Every row gives one point. Each copy is the shape, with its points in the same order, turned, moved and blurred by noise. Say if it was mirrored as well.
(in the rows, 128 means zero)

Shape (6 x 3):
[[135  85 157]
 [ 81  80 116]
 [122 125 120]
 [ 25 146 111]
 [130 179 111]
 [139  82 118]]
Copy 1:
[[156 150  89]
 [145  99  88]
 [165 135 126]
 [ 88  71 152]
 [165 137 184]
 [177 133  91]]
Copy 1 is: mirrored
Copy 2:
[[142 102 179]
 [143  78 117]
 [116 129 136]
 [ 71  67  70]
 [ 72 161 126]
 [157 123 148]]
Copy 2 is: only turned
Copy 3 (6 x 3):
[[159 103 151]
 [105  65 134]
 [117 127 124]
 [ 28  96 157]
 [ 91 172 113]
 [151  96 114]]
Copy 3 is: only turned

Shape (10 x 4):
[[113 151 115 105]
 [207  95 104  94]
 [101 170 146 108]
 [111  64 161 109]
 [112 161  88 151]
 [160 143 159 131]
 [102 119 111 113]
 [107 163  94 144]
 [220  68  99 101]
 [137 110 108 125]]
Copy 1 (10 x 4):
[[112 140 103 140]
 [157  74  57 201]
 [132 164 113 117]
 [145  53 129 112]
 [ 88 156 112 167]
 [169 131 120 167]
 [ 98 104 111 133]
 [ 89 158 113 158]
 [152  47  64 211]
 [114  95 102 164]]
Copy 1 is: only turned
Copy 2 (10 x 4):
[[ 91 130 118 111]
 [ 88  45 134 180]
 [ 85 162 146 106]
 [126  67 188  85]
 [132 148  88 120]
 [118 128 165 152]
 [113 109 123  91]
 [126 150  98 114]
 [105  16 134 179]
 [124  93 126 124]]
Copy 2 is: mirrored

Shape, 10 rows:
[[179 111 124  69]
 [141  97 103  70]
 [179 146 193 128]
 [127 131 108 149]
 [ 75 111 160  99]
 [118 136 130  82]
 [116  76 205  61]
 [ 95 158 105 145]
 [143 152 156 144]
 [155  88 166  94]]
Copy 1:
[[141 156  91  61]
 [123 167 134  61]
 [141 106  58 139]
 [146 166 139 150]
 [ 74 112 156 118]
 [ 94 164 122 109]
 [ 73  75 116  66]
 [115 179 148 169]
 [125 137  95 159]
 [136 100 109  83]]
Copy 1 is: mirrored
Copy 2 (10 x 4):
[[163 181 119 122]
 [119 185 106 109]
 [179 114 185 122]
 [101 105 121 134]
 [ 85 143 164  64]
 [126 146 123  80]
 [127 199 202  66]
 [ 95  81 107 100]
 [138  94 160 118]
 [137 177 170 122]]
Copy 2 is: mirrored
Copy 3, 10 rows:
[[149 110 189 177]
 [111 141 181 183]
 [170  79 151 102]
 [135 155 110 145]
 [ 79 141 163 101]
 [123 154 177 134]
 [ 68  76 207 109]
 [131 190 116 120]
 [155 126 125 106]
 [113  82 167 145]]
Copy 3 is: mirrored
Copy 4:
[[105  94 158  75]
 [101  80 116  92]
 [120 125 222 141]
 [157 142 128 139]
 [ 83 115 126 186]
 [ 95 129 136 123]
 [ 41  68 170 170]
 [154 170 116 157]
 [145 147 177 148]
 [ 99  77 175 139]]
Copy 4 is: only turned

Shape:
[[ 74 136 156 160 110  96]
 [ 87 159 113 133  74 137]
 [122 107  70 132 117  98]
 [128 100  74 148 128 124]
 [214  36 124  90 104 125]
 [206  92 139  88 145 116]
 [101 165 149 148 124 125]
 [ 65 161 136 135 138 149]
 [ 90 173 119 204 112 142]
 [ 57 134 139 168 120 157]]
Copy 1:
[[138 124  52 122 138 146]
 [145 179  78 165 111 133]
 [ 96 113 110 165  97  99]
 [108 111 135 161  99 123]
 [176  83 159 113  33  53]
 [172  95 162 104 101  47]
 [160 146  89 131 156 138]
 [128 174 106 122 152 161]
 [152 133  92 184 155 190]
 [129 153  97 128 133 195]]
Copy 1 is: mirrored
Copy 2 (10 x 6):
[[ 75  74 143 147 142 106]
 [ 65  84 115 116 127 169]
 [106 147  90 139  97 125]
 [110 152  81 144 128 127]
 [218 166 125 184 116 178]
 [214 148 137 126 128 140]
 [ 96  77 129 106 155 124]
 [ 61 105 141  95 172 129]
 [ 65  65  76 120 176 121]
 [ 53  99 128 134 187 135]]
Copy 2 is: mirrored
Copy 3 (10 x 6):
[[ 80  87 125 167 127 113]
 [ 81 137 117 120 115 156]
 [152 119 106  99  92  98]
 [164 102 102 116 100 121]
 [202  84 224  91  99 104]
 [199 133 203  96 144  88]
 [ 99 132 122 161 151 142]
 [100 109  91 123 173 146]
 [ 99 136  84 186 140 163]
 [ 91  79  95 152 158 151]]
Copy 3 is: only turned

Shape (10 x 6):
[[ 98 112 160 111 108  97]
 [148 152 105 128  83  91]
 [118 149  65 134 230 147]
 [ 82 120 164 128 142 174]
 [144 113  62 117 121  96]
 [164 111  94 121 123  96]
 [ 97 109  76 180 137 104]
 [139 200  95 145  98  94]
 [170 113 169 123 184 143]
 [ 56 118 150 130  89 174]]
Copy 1 (10 x 6):
[[149 115 150  99 156 123]
 [188 119 157 133  86 122]
 [ 87 146  27 147  82  98]
 [ 90  99 111 105 151 171]
 [153 113 128 117  67  75]
 [146 135 144 112  69  91]
 [112  98 130 177 104  81]
 [206 134 116 164  86 133]
 [ 80 190 124  88 115 149]
 [112  52 131 120 147 176]]
Copy 1 is: mirrored
Copy 2, 10 rows:
[[ 86  86 112 114 129 132]
 [165 116 105 103 159 105]
 [123 140 224 190 175  64]
 [ 61 146 143 156 113 131]
 [186  98 157 133 136  93]
 [177 104 155 121 150 123]
 [152  89 126 202 156 100]
 [158 142  93 117 192  73]
 [ 96 143 193 123 166 168]
 [ 69 140  97 161  84 117]]
Copy 2 is: mirrored

Shape, 12 rows:
[[185  37 115 170 142 139 115 136]
 [149 140 126 104  95 115 149  94]
 [ 69 129 112  80 130  96  91 172]
 [ 55 150 164 117 138 114  96 166]
 [160  96 130 147 139 146 133 183]
 [ 72 135 119  87 121 195  94 152]
 [ 93 142 145  88 164 156  60 132]
 [144 106 116 153 183 167 160 174]
 [ 84 164 124 129  69 112 152 107]
 [110  89 101 129 142 176 153 100]
 [124 178  77 169  52  82 151  92]
 [149 161  89 126 107 124 139  52]]
Copy 1, 12 rows:
[[154 135 128 138  22  66 124 148]
 [182 145 150 103 124 156 155 105]
 [104 118 112  53 174  83  93 117]
 [ 66 133 128  84 166 105 101 101]
 [136 125 123 157 103  70 125 153]
 [ 61 104 112  58 155  91 182 143]
 [ 69  78 124  68 126 136 124 137]
 [130  79 117 167 113  60 139 129]
 [145 161 129  80 176 132 162  67]
 [142  89 138 100  93  79 190 114]
 [205 192  88 101 147 143 155  50]
 [199 121 123  84 109 157 174  83]]
Copy 1 is: only turned
Copy 2, 12 rows:
[[139  77 112 174 219 159  95 116]
 [172 114 115  98 109 152 144 113]
 [ 88 144 110  95  98 104  61 152]
 [ 73 151 153 115  91 102 101 166]
 [108  91 121 143 163 182  97 164]
 [ 56 182  97 103 120 162 118 125]
 [ 64 165 156 113 111 143  81 101]
 [ 78  71 106 167 140 189 111 143]
 [154 146 102 113  81 114 163 153]
 [ 92 106  78 147 146 148 148  91]
 [220 146  81 158  71 128 146 153]
 [183 127 109 137  85 159 150  74]]
Copy 2 is: mirrored
Copy 3, 12 rows:
[[141  63 152 214 139 174 142 165]
 [183 126 114 111 131 122 119 143]
 [ 77 106 113 127 119  56 116  96]
 [ 66 150 139 112 110  76 151 119]
 [103 121 107 188 130 160 135 147]
 [ 78 119 130 113  55 129 102  91]
 [105 127 154 135  72  99 155  68]
 [ 89 104  93 165 126 193 170 130]
 [136 143 129  61 143 110  99 152]
 [127  68 127 107  98 174 141 143]
 [170 138 135  67 212 129  73 142]
 [207 111 138  82 147 148 118 108]]
Copy 3 is: mirrored

Shape, 13 rows:
[[142 138 125  97  37 123 112 109 157]
 [111 129 168  87 156 107 166  97 143]
 [102  90 104 134 107 162 111  94 127]
 [109 106 160 125  77 135 119 154 138]
 [131  75 160 101 161 157 139 108 116]
 [117 139  71 156 135 135 147 188 142]
 [114 113 147 128 138 225 154 162 167]
 [108 183 124 122 159 139 173 122 132]
 [114 179 206 128  91  55  98 129 134]
 [110 108 113 108 104 164  70 112 155]
 [121 128 136 102 125 152  75 139  88]
 [ 88 139 136  99  92  84 149 152 166]
 [ 84 194 102 109  85 110 110 111 100]]
Copy 1:
[[131 138 110 146  99 219 116 132 151]
 [149 124 140 177 111  96 162 177 130]
 [ 92  67 130 125 134 149 129 120 129]
 [112 122 134 129 118 166  84 175 130]
 [132  95 150 104 143 100 161 169 137]
 [152 106  97 148 174 150  71 129  49]
 [133 102 160 133 214 162 125 188 113]
 [136 135 124 185 146 126 162 153  64]
 [ 98 201 142 178  53 128  91 154 121]
 [ 89 116 112 132 160 159 119 110 166]
 [ 77 153 106 103 148 132 134 135 115]
 [133 129 100 192  93 148  84 172 126]
 [ 74 144  71 173 105 167 136 116  80]]
Copy 1 is: only turned
Copy 2:
[[210 168 159 157 138 126 123 102 147]
 [154  93 148  99 130 187  68 130 160]
 [135 126 132 147  78 138 144  89 165]
 [138 161 138 181 133 147 112 119 144]
 [110  78 165 141  99 199 112 112 152]
 [106 142  91 105 151 124 140 111  85]
 [ 80 130 134 147 160 183 131  50 158]
 [113 127 138  59 143 144  75  95 127]
 [178 136 151 168 144 108   7 153 127]
 [166 128 121 171  87 143 119  66 137]
 [132 133 167 157  75 150  98  88  88]
 [170 171 104 128 150 160  88 146 134]
 [171 181 135  96  81  97  76 106 114]]
Copy 2 is: only turned

Shape (12 x 9):
[[101 203 152 141 141 107 110 104 143]
 [139 127 126  84  95 109 111 136 122]
 [143 117  76 127 156 113 136 153 134]
 [ 72 175 136 122 125  74 131  83 177]
 [160  81 144  94 149 142 105 116 177]
 [148 129 104 101 118 148  94 114  74]
 [175 114 118  95 130 178 147 151 155]
 [117  84 139  88 157 142 151 110 130]
 [ 76 179 120 139 135 138 148  85 130]
 [ 41 178 147 143 110 130  94 113 130]
 [113 103  76  96 106 128  99  85 125]
 [143  92 128 134  88 132 114 103 108]]
Copy 1, 12 rows:
[[134 178 150 171 143 134  54 161 133]
 [131 133 131  75 157 133 115 155 137]
 [111 110 132 125 188 137 128 123  86]
 [139 148 113 141 161 134   7 129 139]
 [202 100 149 109 165 173 121 128 105]
 [129 135 182  89 127  96 137 152 112]
 [167 155 143 101 180 173 163 105  98]
 [166 116 158  79 153 167  87 119  66]
 [115 175 165 138 134 130  45 106 112]
 [ 92 154 176 137 116 157  37 135 163]
 [146  97 166  85 152 103  99 104 136]
 [146 114 136  91 102 123 131 127 123]]
Copy 1 is: mirrored
Copy 2 (12 x 9):
[[144 172 158 117 128 143  46 115 154]
 [110 143 128  95  77 132 109 138  96]
 [102 178  98 104 131 132 155 151 137]
 [144 165 153  89 142  83  40 117 127]
 [146 110 116  44 100 147 140 171 142]
 [ 97 128  98 109  97 192 119 108 102]
 [ 96 127 145  65  89 157 175 142 156]
 [106  89 129  86 139 139 132 168 119]
 [110 146 155 118 167 131  76  90 143]
 [133 131 131 147 116 113  42  92 164]
 [107 122  76  75 115 127 109 103  91]
 [148 108 112 110  96 141 140 107  88]]
Copy 2 is: only turned
Copy 3 (12 x 9):
[[133 209 113 120 112 103  92  97 108]
 [138 130 129  96  95 173 125 136 130]
 [111 140  97 129 168 166 135 159 142]
 [108 168 123  66 122  80 102  94  96]
 [145 117 173 105 152 141 116 145 192]
 [157 122 120 138 117 207 100 108 130]
 [137 134 124 132 125 164 154 141 210]
 [ 89 106 152 123 129 144 107 114 172]
 [104 162 102 136 127 116 120  54 111]
 [115 181 155 128 104 123 139  59  69]
 [149  95 127  93 151 175 128  93 112]
 [171  90 135 143 114 147 118 118 130]]
Copy 3 is: mirrored
